Every row gives one point. The last column is the point's height on a tilted bowl or saddle (a function of degree 2), plus a little noise. Along how many of its main directions does it bend up, bend down or stay straight?

Points:
[[ 38   4 -10 -20]
 [ -7 -95 -42 -92]
 [ -2 -33 -16 -22]
 [ 34 -17 -16 -22]
 [-15  38  50 -37]
 [ 28 -26  22 -23]
 [-21  27  -1 -17]
 [-52  10 -65 -56]
 [-23 -61  43 -51]
 [ 21   2 -84 -69]
 [ 10  16 -11 -15]
 [ 32  21 -32 -28]
 [ -9  23  -3 -15]
 [-26  -4 -16 -16]
 [ 40 -43  19 -35]
 [ -3 -14 -47 -31]
 [ 41  34  24 -32]
 [-25 -20  16 -16]]
Directions: 0 up, 3 down, 0 straight

Points, 25 rows:
[[-38 -34 -29 -22 -51]
 [  8  61  -9  16 -57]
 [ 16  39   6 -63 -13]
 [ 73  41 -48  46 -38]
 [  7  39 -38 -44 -38]
 [ 13 -15 -16  48 -20]
 [ 14  36 -38  40 -50]
 [-24 -24  11 -60 -20]
 [ 36  41   8 -11 -46]
 [-36 -20  -4 -22 -37]
 [-68  74 -53  37 -65]
 [ 39  67  18 -65 -27]
 [-21   8 -50  21 -55]
 [ 76  56  37  -8 -79]
 [-14 -42 -35 -10 -43]
 [-60  25  44  36   1]
 [ 58  30 -42 -86  21]
 [ 37  22 -28 -43 -19]
 [ -3 -58 -45 -42 -33]
 [-43   7  28   8 -23]
 [-45  25 -28 -25 -41]
 [-21   6   0  18 -33]
 [ -9 -35  12 -58 -21]
 [-20  30  44  59 -24]
 [ 23  29   3  95 -18]]
Directions: 2 up, 2 down, 0 straight

Points:
[[ 15  13  15  -8 -64  56 -26]
 [ 55 -20  -5  17   2 -19 -40]
 [-22 -38 -26  18  -4   8  25]
 [ 22  -7  57 -54  -6  -6  47]
 [ 43 -22  50  17  22  27   6]
 [ -7  18  17  38  27  15  -4]
 [ 28  -7  29  34 -35  33  31]
 [  2  21  30  14 -46  30   0]
 [-16   3 -20  29 -20  -6  28]
 [-50 -59  18  -7 -15 -38  -4]
 [-16  -8  62  11 -13 -52  17]
 [ 10 -32  35 -26 -19   6  19]
 [-48  -5 -14  -9 -33  17 -28]
 [ 11 -54 -29 -41 -64  44  36]
 [ 21 -47  32  31  33 -34 -17]
 [ 16  -9  10  20  26 -10 -10]
 [-36 -31  11   0  22 -39  -7]
 [ 28  38  37 -12  -5  10  29]
 [ 26  45   7 -16  43  29  42]
 [ 57  -8  33 -59 -35   0 -19]
 [ 15  61  -5  21   4  24  49]
 [-59 -45  -9   7 -23   8 -10]
 [ 19 -29   4 -12   2   1   5]
 [-40   1  12  -8  -8 -57 -13]
 [ 46  23   6   1 -70 -65 -95]
 [  1   0 -11  25  -4  14  11]
 [ 24 -18  14 -27  34 -30   5]
 [ 25 -27  16   6 -12 -34  -3]
 [ -7  27 -27 -20  18 -37  40]
 [-27   7  -1 -62  -3  21  28]
 [-25 -28 -35 -35  41  -1  54]
 [  4  27  15 -22   5  -2  19]
 [ 10   6  44  41 -43 -58  54]
 [ 53 -33  46  15   7  34  15]
 [ 53  25  22 -38  57  -3  37]
 [-41 -27   3 -31  -8 -18  -6]
 [-31 -43 -18   5 -28  38  17]
 [-25 -38   3 -95 -22 -11  51]
 [ 43 -54   9  -6  30 -26 -25]
 [ 29  26  -5  27  19  10   6]
 [-19  21  40   0  13  38  -8]
 [  4 -11  14  28 -23  -1  18]
 [ -3 -11 -69 -27  -5 -22  56]
 [-36 -34 -10  61   4 -34  45]
 [-30 -10  14 -47   6  38  18]
 [ -3 -28 -10 -37  37 -27  31]
 [-24 -36  43  -9  42   2 -17]]
Directions: 3 up, 2 down, 1 straight
